Rows are points. Each table stands for the endless flat space through its points: a line for two points, a plane for three, and so on. Write the one point that lies in both, or say that there is none.

First:
[[ 33  16   0]
 [ 33   6 -20]]
Second, 2 rows:
[[ 31  21 -19]
 [ 32  27 -24]]
They share: no point

First:
[[-26 -37 -19   0 -47   1]
 [-20 -25  -9   8 -37  -8]
 [-20 -13  -5  12 -17 -28]]
Second, 4 rows:
[[ -8  10  10   2 -13  -2]
 [-20 -21   0  18 -27 -22]
 [  7  29  13  -5 -21   7]
 [-21 -14   6   7 -31 -22]]
They share: [-14 -13   1  16 -27 -17]

First:
[[ 24  19  36  12  17 -18  -3   1 -10 -37  13]
 [-16  54  21  47   2 -53  -8  16 -15 -17  53]]
Second, 3 rows:
[[ 16  45  42  14   1 -42 -17  -7   0 -31  29]
 [ -8  21  24   5 -14 -30 -35 -25   6  -4  20]
 [ 12  39  36  20   6 -37 -11   0  -6 -30  29]]
They share: [  8  33  30  26  11 -32  -5   7 -12 -29  29]

First (5 x 14):
[[-24 -43 -19   7  10 -29   2 -38  -6 -19 -13  33  -8 -37]
 [ 20 -11 -27  -7   8 -27 -30 -42  -9  -6 -16  17  -9 -45]
 [ -5 -20   1 -51  30 -54 -30 -29 -25 -30  21 -12 -41  -5]
 [ 28   9  -9 -31  10 -27 -44 -28 -11   0  16  -7 -35 -31]
 [  3   6   0 -25  -9  -2 -29 -30 -38  -1  43 -14 -50   4]]
Second, 5 rows:
[[  2  -7  18 -17 -10 -27 -38 -24 -29   9  18  16 -31  -7]
 [-25  -4 -49 -22  38 -26 -15 -33 -23 -52  -2 -13 -12 -16]
 [-36 -17 -10 -64  25 -26 -25  20 -54 -10   1  -8 -28 -62]
 [-28 -42  -8 -42 -22 -22  28   4 -23 -17  41   4 -61 -19]
 [ 23  -4  -9  11  -5 -21 -26 -63   6 -25  15   1 -25  23]]
They share: no point

First (2 x 24):
[[ 29 -13  42  45  11  27  32   7  28 -26 -34  -4  37 -44 -24 -15   5  13
   17  26  -4 -36 -32  -2]
 [ 21 -21  14  29   3  35  12  -1  16 -30 -26 -28   9 -12  -8   1  13  21
   21  18 -28 -16  -4  30]]
Second (3 x 24):
[[ 33 -11  29  17  -3  39  21  15   7 -41 -26 -20  10 -30 -26  -3  13  19
   18  22  -6 -33  -7  36]
 [-19 -31   9  66  -4  39  35 -11  49  -5 -37 -10   1 -17   6 -15  32  19
    5  -4 -70   9 -38  -5]
 [  0 -23  17  47  -5  40  31   0  33 -19 -33 -13   3 -23  -7 -11  26  19
    9   5 -46  -7 -27  11]]
They share: [ 23 -19  21  33   5  33  17   1  19 -29 -28 -22  16 -20 -12  -3  11  19
  20  20 -22 -21 -11  22]

First, 3 rows:
[[ 30   0 -14 -20 -27 -26  20  -2  11   7  23  14  17 -12  34  -5  26   0
  -24  16  24 -18  16  -6]
 [ 27  -5 -13 -14 -38 -34  40  19 -12  12  11   3  29 -27  14   3  25  -2
  -27  26  12  -1  20 -17]
 [  4 -27 -17  -3  -1 -44   2  -9  31   6  10   5   2  -9  52  -8  36   6
  -29  21   4 -13  39  -8]]
Second (3 x 24):
[[ -1  -9 -38 -35 -43 -40   4  -1  16 -11  18  13  18   2   8  -7  19  11
   -5  13   3 -34  42 -13]
 [ 35   7 -22  -3 -23 -16  24   3   0   5   2  21  14 -14  24   1  43  15
  -25  17  15 -14  14 -13]
 [ 42   1  -6  -5 -30 -18  47  20 -12  15  12   7  25 -30  32  -7  33   0
  -42  24  34   1   7  -7]]
They share: no point

First (4 x 24):
[[-26 -16  10 -10  10   5  28 -13  37 -26 -11 -17   8 -24 -26  -2 -45  29
  -16 -24  31  28 -20  -6]
 [-11  -2 -17 -66   9  34  50  43  43 -42 -34 -11  19  -3 -24 -17  -3 -13
  -24  17  62  12   2 -58]
 [-27 -40 -26 -38  12 -12   6  -2   8 -55  -5  27  47  33  16  40  -6   9
  -10   0   7 -19 -59 -25]
 [-17  -4  12 -24  11  22  44   6  50 -25 -24 -30  -2 -35 -37 -21 -40  18
  -24 -13  51  38   1 -22]]
Second, 5 rows:
[[-74 -37 -33  20  -1  16  18   6  34 -33  -9   4   5  22   1  -9 -14 -19
   46   3  21  18 -65 -42]
 [-42  -7  -7 -28 -12   9  10   8  26 -16 -25 -34  22  -6 -22   7 -12  -4
   -6 -33  31  17 -21 -26]
 [-26  -9  -6   4  41  23  55   4  48 -37  19  44  18  -4 -14   0 -69  15
  -20  42  18  19 -28 -16]
 [  4  33  23 -66  16   3  38   0  36 -10 -19 -24  34 -28 -52  19 -52  28
  -84 -21  19  25  35   0]
 [-24 -15  -2  -3  17  32  30  20  34 -29  13  16  30 -23  -3   8 -47   7
   -7  12  47   6 -38 -17]]
They share: no point

First, 4 rows:
[[-23  -9  23 -23  -2  28 -15 -27  19 -14   3  31  19 -35   0 -47  -4  40
   12  32  14  13  16 -27]
 [-37  11  31  12 -26   7  22  -9  34   0   9  21  21 -33 -41  -6  23 -22
   42   1 -37  20   6   7]
 [-20 -16  63 -37 -11  62 -15 -47  23   9  -7  45  16 -77 -13 -35 -14  17
    8  24   1  37  18   8]
 [-23  -5  51 -34  -8  57 -24 -39  20  -4 -11  35  21 -65  -1 -32 -13  38
   12  33   9  30  18  -7]]
Second, 2 rows:
[[-23  -4  18  -8  -7  25   0 -25  17  -9   3  31  14 -35 -12 -35  13  18
   17  28  -4  13   8 -12]
 [-43   0  46 -12 -23  -3   4  -5  49  -5  19  19  34 -27 -32 -27 -11   2
   41  -8 -12  21  24 -20]]
They share: [-28  -3  25  -9 -11  18   1 -20  25  -8   7  28  19 -33 -17 -33   7  14
  23  19  -6  15  12 -14]

First (2 x 24):
[[ 51  -3  -9  53  36 -23   5  29  20   6 -44 -17 -36 -15 -36 -16  38 -16
   28  -3  10 -12   3  -2]
 [ 42   5  -2  45  35 -17  11  25  20   0 -38 -13 -34 -12 -35 -15  35 -21
   29   2  10  -7   5   3]]
Second (2 x 24):
[[ 24  25  17  27  31   3  18  24  15  -9 -20  -8 -25 -14 -29 -15  31 -27
   27  16  13   6   4  20]
 [ 24  17   7  31  35 -13  28  10  25 -15 -32  -2 -35   2 -37 -11  27 -35
   35   8   7   0  14   6]]
They share: [ 24  21  12  29  33  -5  23  17  20 -12 -26  -5 -30  -6 -33 -13  29 -31
  31  12  10   3   9  13]

First (3 x 24):
[[-16   2   3 -23   8 -12 -23   1  35  23  -3  10  20  19  39   7  -2   1
   -8  22  23 -21  -5  -8]
 [ -5   7  -4 -26   5 -16 -40 -32  44  27  18  27  -8  20  14 -33  25  29
   -6  37  46  -6 -23 -31]
 [  4   4 -18  -6  12 -24 -22   6  10  -4  -5 -17   1  -4  55  -9 -25   7
  -15   2 -12 -28   6 -25]]
Second, 3 rows:
[[ 28  10  -5 -13  34  -2 -29 -39  17  17  23  18   0  25   5  -9   8  27
   -8  14   7  -1  -3  -8]
 [ 12   0 -20  31   5 -47  -9  -2   5  37 -24 -25  39   9  34  -1 -14  36
  -43  28  -6   6 -23  -9]
 [ 24  12  -2 -29  35   7 -37 -44  25   9  34  29 -15  25   4 -17  14  22
    3  12  16  -8   1 -15]]
They share: [  0   6 -11 -17   8 -20 -33 -17  29  13   9   8  -6   9  31 -25   4  21
 -10  22  21 -15 -11 -30]

First:
[[ 11  32  14 -64 -34 -17 -41  39  -4  21  10  28 -57 -43   0  17  -3  39
    2 -10  25   8 -30  -1]
 [ 22  21   9 -49 -16  21 -32  39  -1  17  47  21 -42 -24 -27  22  13  37
   15 -27   5  34  -8   2]
 [-16  -3   6 -24  -5  20 -49 -18  -7  18  43  36 -25 -33 -70  36 -25  11
  -23 -55  32  43  28   4]
 [ -6   3   0 -34  -5  21 -44  -2 -11  16  47  34 -36 -27 -58  34 -15  22
  -11 -48  26  47  22   6]
 [ 29  14  20 -30 -14  14  -2  83  -4 -29  42  14 -42  -9  -4 -17  35  56
   18  23  19  32 -32 -39]]
Second, 4 rows:
[[-20 -25  19   2 -14   5 -49  -6 -13  15  50  32 -48 -49 -37   1 -13  15
   14 -17  21   1   4 -20]
 [ 12  19  13 -59 -23  -8 -31  41   0 -26  14  23 -20 -13 -49  13   9  56
  -32   8  54  29 -10 -38]
 [ -8 -12  22 -20  -6   1 -44   9  -2   4  40  33 -48 -39 -45  -5 -10  33
    2  -5  36   1  -3 -32]
 [  8  25   7 -44 -41   0 -22  44 -12 -22  13  16  -4 -14 -29  32  13  34
  -33 -12  36  54  -8 -14]]
They share: [  0   7  19 -27 -16   5 -30  27  -3  -3  29  27 -32 -30 -33   8  -3  29
 -11 -13  33  26  -8 -20]

First (6 x 24):
[[ 22  -5 -54 -17  -4  -3  -3  16 -18   5  19  -5  37 -30  35  14 -37   8
   16 -14 -35 -45  17  25]
 [ 50  -2   3  -3  43 -39  12   4  24 -46 -23   9  32   0  10  42 -19 -33
   50  -6 -44 -35   4  -8]
 [ 59  13  -4  73 -20 -25 -11  21   6 -13  21   4  20   7   4  20   0 -31
   36 -41  -6  -2   1 -32]
 [ 55  36  29  73  -3 -31  20  45  26 -44  -1  24   3  37 -21  14  32 -62
   70 -15 -45  12 -42 -41]
 [-11  28 -63 -33   5 -35 -39   8 -13 -19  20 -30  35 -36  32  20 -17  -2
   -1 -14  16 -43  41   4]
 [ 57  -1 -14  35 -10  -5  10  26   1   0  12  18  22  -4  17  10 -19 -13
   39 -30 -49 -19  -4   1]]
Second (6 x 24):
[[ 21  32 -38  29 -13 -61 -16  10  -2 -11 -44   8   8  33 -17 -19  -4 -58
   34 -71   4 -66  19 -18]
 [ 71  46 -21  39   9 -23 -23  22  29 -33  35 -10  12 -56  57  21   4  11
   31   7 -82  -4  18 -31]
 [ 49  39 -32  23   3 -40   8  -8  31  11  -6  39 -21   5  -6 -12 -10 -25
  -10 -29 -15 -10 -31 -38]
 [ 66  50 -45  51 -11 -34  -2  11  -1  -4 -12  14  -5 -20   6  -9 -11 -18
   18 -29 -61 -19   8 -34]
 [ 17  21   0  30  16 -60 -61  17  60 -43  38 -32  -4  -8  60   5  27 -19
   46 -28 -16 -27  18 -23]
 [ 83  55 -40  25  -1 -13  15  15   0 -13  -6  25  26 -42  15  18 -18  -2
   13  -2 -74 -19   8 -30]]
They share: [ 33  23 -17   8   8 -29 -11  20  10 -21   3   6  19 -10  17  13  -7 -19
  30 -27 -25 -22  14  -8]

First, 2 rows:
[[-10  17 -26  16 -18 -23  21   3  39  38  36  14   5  29  25 -11 -39  21
   21  18  20   5  13 -17]
 [ -3  11 -20  18 -26 -31  18   7  47  46  44  15  13  34  18  -2 -45  22
   13  27  15  -2  17 -18]]
Second (2 x 24):
[[-29  26 -35  26 -28 -24  30 -28  13  21  28  22 -12  48  41 -11 -51   5
   26   6   1  33  -6 -22]
 [-13  22 -31  10  -4 -12  22   8  37  33  28  10   0  16  29 -23 -27  25
   30  10  33   5  14 -14]]
They share: [-17  23 -32  14 -10 -15  24  -1  31  30  28  13  -3  24  32 -20 -33  20
  29   9  25  12   9 -16]

First, 4 rows:
[[-26  11  -9 -33  12   3  16  14 -24  -4   3  23  -6  17 -12  -2  23   0
    9   0 -20 -41   1 -26]
 [-32   9 -22 -45  10  25   8   4 -13  -7  25   1 -31  26 -21 -46  60 -42
    7 -28 -29 -21   9 -39]
 [-16  -7  -2 -69  42   9  40 -20 -41 -11   9  -7 -27 -10 -25 -14  40 -18
  -25  -4 -17 -45  -7 -35]
 [  2 -24  19 -44  23  19  38  -9 -41 -24  14   4 -23   6 -16 -19  21  -5
  -18  -9 -42 -14  21 -25]]
Second, 5 rows:
[[-41  15  -7 -62  28  17  14   9 -57 -35  21   7  -8 -22 -24 -27  19 -21
   11  -6 -62 -44  -6 -31]
 [-16  -9 -27  11   2   4  28  19  13   9 -22  24  -7  59 -17 -21  20   0
   36 -12  -5  -8  21   7]
 [-19  10 -11 -35 -22  49 -39   3 -30 -10  69   8   9  12 -30  -2  60 -43
  -38 -13  -8 -22  14 -69]
 [-23   9   7 -32  42  13  50  49 -55 -29 -13 -13  -4 -10 -24 -17  -9   3
   47 -32 -52 -16  18 -15]
 [-34  -6 -26 -13  27 -13  49  12  -1  -9 -42  29 -20  38 -11 -37   3   9
   54  -1 -39 -27   3  24]]
They share: no point

First, 5 rows:
[[ -8  28  28 -31  16 -24   0 -16 -63  79  21  41  -9 -35   3  17  46  12
  -31 -27  10   9  20  28]
 [ 14  34  -9  -3 -14   0  38  15  -9  37  -1  27  27  -8 -17 -20   6  17
  -24  -9  19  38  21   2]
 [ 36  46  -1  33 -19 -12  10   0  -4  26   9  30  32 -33  -4 -52  10  27
   24 -36  27  24  27  10]
 [ 39  46  15  55 -19 -39 -20 -14 -23  25  34  32  16 -55  23 -58  21  25
   53 -63  16  10  24  23]
 [ 10  25  -4   3 -12  21  36  16   5  38 -16  12  36 -15 -43 -31  18  44
  -11  -2  40  53  37   0]]
Second, 6 rows:
[[-17   5   6  14 -16 -12 -22  47 -36  21  49  12  10 -20 -31 -58  10 -14
   25   4 -21  12  15  -9]
 [ 28  38 -52   7  13  -7  15 -12 -58  41  31  17 -26 -64   7 -26 -31  -9
   -4  -2  -5  30  68   8]
 [ 35  52 -24   7   9  -3  38 -13 -31  45  -4  37   3 -39  24  -3   0  22
   -7 -15  36  27  27  25]
 [ 36  -8  20  13 -42   0 -10  12  21 -18  31   9  18 -44  21 -60  21  77
   -7 -62  19   0 -22  -1]
 [ -2  34 -15 -10  29  19   2  22 -46  34  17  16   0 -35 -11 -36   1   0
   15  35  28  18  18   8]
 [-16  21  22  18 -20 -18  -1  46 -24  33  25  30  29   1 -20 -35  29  -6
   24  -5  -1  15  -5   4]]
They share: no point

First (2 x 24):
[[ 22 -18 -12 -37  11  -4  -4  23 -21  -5 -22   6  42 -18  -6 -12  -4 -14
    4  25  32 -47 -47  12]
 [ 14 -10 -36 -29  27   8  12   3 -29 -33  -2 -26  30  10  -2 -24 -28 -26
   32   9  20 -23 -27  28]]
Second, 3 rows:
[[ 14 -19 -27 -37  31  13  13   3 -24 -28 -10 -24  30  -4  -1 -29 -23 -20
   21   9  25 -29 -36  24]
 [ 21   9 -33 -18   1 -22   1  32 -35 -20   8   7  49  24  -7  -5 -21 -40
   38  26  22 -25 -27  18]
 [ 13 -19 -21 -42  33  10  21  12 -23 -28  -4 -17  37  -4   1 -37 -25 -28
   22  10  30 -25 -43  18]]
They share: [ 16 -12 -30 -31  23   5   8   8 -27 -26  -7 -18  33   3  -3 -21 -22 -23
  25  13  23 -29 -32  24]

First (7 x 24):
[[ 31  10 -58  -5 -10  38 -24 -35   5  -3  12 -12 -26  25  39 -14  -4  28
  -21  56 -45  37  29  61]
 [ 44  19 -43  -9  -1   1  20 -21 -25  18  21   3  22  26  20   7 -22   2
  -15   6 -54 -23  11  34]
 [  8  50  -4 -24 -25  -8 -21  -2  -5   9  -8  16  41  22  26  36  -5 -19
   -9 -21 -28  36  -1  17]
 [ 28  43 -20  -1 -21 -16  -6  -7   4  23   0  28  57  45  33  23   0  -7
  -34 -29 -23  15 -10  11]
 [ -2  22 -49 -21 -20  22 -17 -48   2  -3 -16  13   4   7  53   9  -8   6
  -18  31 -37  41  11  42]
 [ 75  66 -20  -7 -12  -6  -2  16 -23  77  31  -3  54  71  34   4  27   3
  -37  -2 -48   7 -39  12]
 [ 33  53  13 -24 -18 -32  -8 -14 -14  17  10  16  45  36  11  13   9 -28
  -12 -21 -31  23  -4  14]]
Second:
[[  4  12   4 -25 -49 -43  39 -28  10 -53 -18  17  73  28  14  26  16  26
  -13  -9 -20  -1  31  -8]
 [-20  35  -5  10  35  -3  -7 -41  10 -22 -32  26  57  48   0   8 -21   5
    7 -29   0  37  30 -15]
 [ 15  38 -21 -26 -55 -16   9 -22 -14  -8 -21  27  50  19  19  33   3  -3
  -16  -1 -16  -4   7  29]
 [ 59  32 -49 -23 -30   5 -35  11   5  28  30  16  -1   6  54  37 -11 -25
  -37 -11 -50   5  -1  57]
 [-22  76 -32 -15  -8  11 -17 -59 -33   3 -75  52  59  29  -2  23  -9 -19
   11  -8  26   8   3  23]
 [ 34   5 -29 -14 -27 -44  23 -15  23 -66   5   2  52  34  34   8  28  39
  -36 -40 -51 -18  39   5]]
They share: [ 21  30 -23  -6 -17  -5  -9 -10   1   2   2  17  33  29  23  23 -14  -5
 -19 -16 -29  15  12  25]

First, 4 rows:
[[  3  47   4 -44 -10  -4 -12  23   1  11   5 -24  -6   2   7  47 -20 -14
  -30 -23 -28  -3  34 -30]
 [-17  45  24 -38 -30 -12   6  21   9  31 -29 -38 -20 -42   9  35 -16 -40
    0  -9 -14  23  54 -38]
 [-16  41  19 -61   2  -9  -9   8 -16  -9   7  -9  -3  -9  -6  33 -10 -33
  -22  -3 -28 -10  18  -7]
 [-41  18  45   1   6 -27 -15  24 -24 -11 -11 -32 -23 -36   6  26 -37 -37
   -3   6  28  11  15 -53]]
Second (5 x 24):
[[ -9  65  -6 -15  30  22 -31  20 -57 -13  32 -32   7 -14 -15  42 -16 -36
  -32  21  12 -50  10   1]
 [ -9  17  16 -44  24 -36   7  23 -16 -58 -10  17 -29  17  16  43 -47  14
  -38 -18   6 -24  -6   3]
 [-17  67   8  -1  16  20 -21   4 -45   7  26 -16  35  14 -23  42 -20 -46
  -34   1  -6 -36  10   1]
 [ 27  36  -5 -48  45 -17 -20  30 -33 -29  35 -26 -23 -10  23  56   0 -23
   -7  21  29 -41 -22 -11]
 [ -3  57 -13 -24  35   9 -12  26 -51 -41  13 -11 -11  -2  -4  47 -34  -6
  -44  10  18 -59   6  22]]
They share: [-23  28  26 -31  16 -16 -21  16 -27 -23  14 -13  -7  -4  -2  33 -26 -25
 -25  -2  -3 -12   4 -26]

First, 3 rows:
[[  6   7 -51  -4 -25 -28 -15  26 -18  11  -4 -12  -9   0   6  -4 -17  19
   -2   0 -18 -10  43  11]
 [ 34   3 -31  16   3 -24 -19   6 -22 -17  24 -28 -21 -20 -18 -20  11 -17
   22   8   2   2   7  15]
 [ 54  28   6  11  14   5 -12  11  -3  -4  41 -36 -39 -24 -18 -37  34 -59
   25  21  36  20 -35  14]]
Second:
[[ 38  40  13   2 -21  12  10   8  18  13  -2 -23 -24 -29 -18 -37  43 -25
    3 -15  35  -8 -29   9]
 [ 30  56 -23   2   7 -28  -2  56 -34  33  46 -15 -36  -5 -14 -21   3 -29
   31  37  -5   8  -1  -7]
 [ 47  25  16  20 -21   3 -14  35  33  34 -26 -14 -39 -23 -12 -40  34 -31
    0  -9  35  13 -23 -15]
 [ 29  69   0  14 -15 -12  33  23 -14  15  21 -20 -19 -40 -32 -33  40  -8
   28   1  14 -24 -37 -10]]
They share: no point

First:
[[ 20 -28  31 -13  -3 -13   7  -1 -29  23 -26   2  -6  26  28  31 -68 -41
   48 -23  12  14  18 -24]
 [ 19   1   6  14 -33 -52  36  11   4   2 -66  12 -15  18  56  16 -20  -2
   19 -29  18 -26  21  13]
 [ 31 -39  40 -30   5 -32  24   7 -42  30 -34   4 -19  44  56  28 -36 -36
   59 -41   2   6  -1 -25]
 [ 33 -24  -4 -25 -18 -37  23  20 -20  23 -40  -5   9  34  45   7  -8  16
   38 -32   3   6   6 -19]]
Second (3 x 24):
[[ 40  -9  -9 -36 -41 -37  32  -7   1  30  -5 -18  14  43  49 -10 -17   4
    8  -2   0  13  39 -32]
 [ 26 -23  -9 -28 -47 -23  42  -7  -5  46 -17 -34   0  29  61 -16  -5   6
  -10 -10  10  25  21 -36]
 [ -5 -60 -21  12 -20  26  -7  23 -32  24 -71 -24  -1  -8  31  23 -29  19
   23 -62  33  25 -30 -26]]
They share: no point

First (5 x 24):
[[ 28 -13  20 -24 -25   5  22  39 -21 -22  18 -13   5 -31  29 -48  40  49
  -10  23  15  20   9  25]
 [-15  40 -23  -7   3 -47  43   9 -15  -2  83 -36  44   0  12   1  20  -5
   40   9  24  44  11  20]
 [-25 -22  -6 -42 -37 -32  16  12 -15  26  28 -27  19 -22  17 -27  10  11
    8  53  -9  30  17 -14]
 [ 48  17  26   1 -12  18  55  51 -44 -37  20   2  17 -26  38 -45  62  43
    6  -1  51  30  10  58]
 [ -8  19  -5 -25 -13 -48  21  14  -5  -6  57 -26  22 -23   8 -10  14  21
   18  15   4  30   7  13]]
Second (7 x 24):
[[-25  -4  22   7 -50 -32 -10  53 -62   6  -5 -50 -21   1  53 -52   9   0
  -29  50   6   6   5  54]
 [ 36 -61  12   4 -60  -5  72  18  -8 -10  74 -56  13 -34 -10  -6  39  35
   44  34  -8  88 -20 -17]
 [ 20  -6  32  18 -18 -13  14  49 -37 -37 -12 -56 -13  -9  43 -64 -16   2
  -26  74 -22  10   6  42]
 [-19  36  28 -20 -20 -48  16  30 -52  14  50  -2  33  10  28 -28  64  46
    2  -8  46  34  31  54]
 [-13   7 -15 -55 -31  -6   6  34 -29  11  12  19  -7  -6  55 -37  40  20
    2  39  34  -2  26  42]
 [ 37 -23  56  19 -46 -22  49  14 -33 -11  37 -65  11  -4  11 -38  12  17
   -3  58  -5  57 -17  11]
 [ -1 -10 -14   3  -5  -6  15  67 -25 -40   3 -38  -1 -39  35 -47   5  17
    1  35 -18  15  23  34]]
They share: [  7  -2   6 -22 -23 -12  32  28 -25  -4  30 -17  19 -22  25 -33  32  25
   8  27  17  30  13  18]
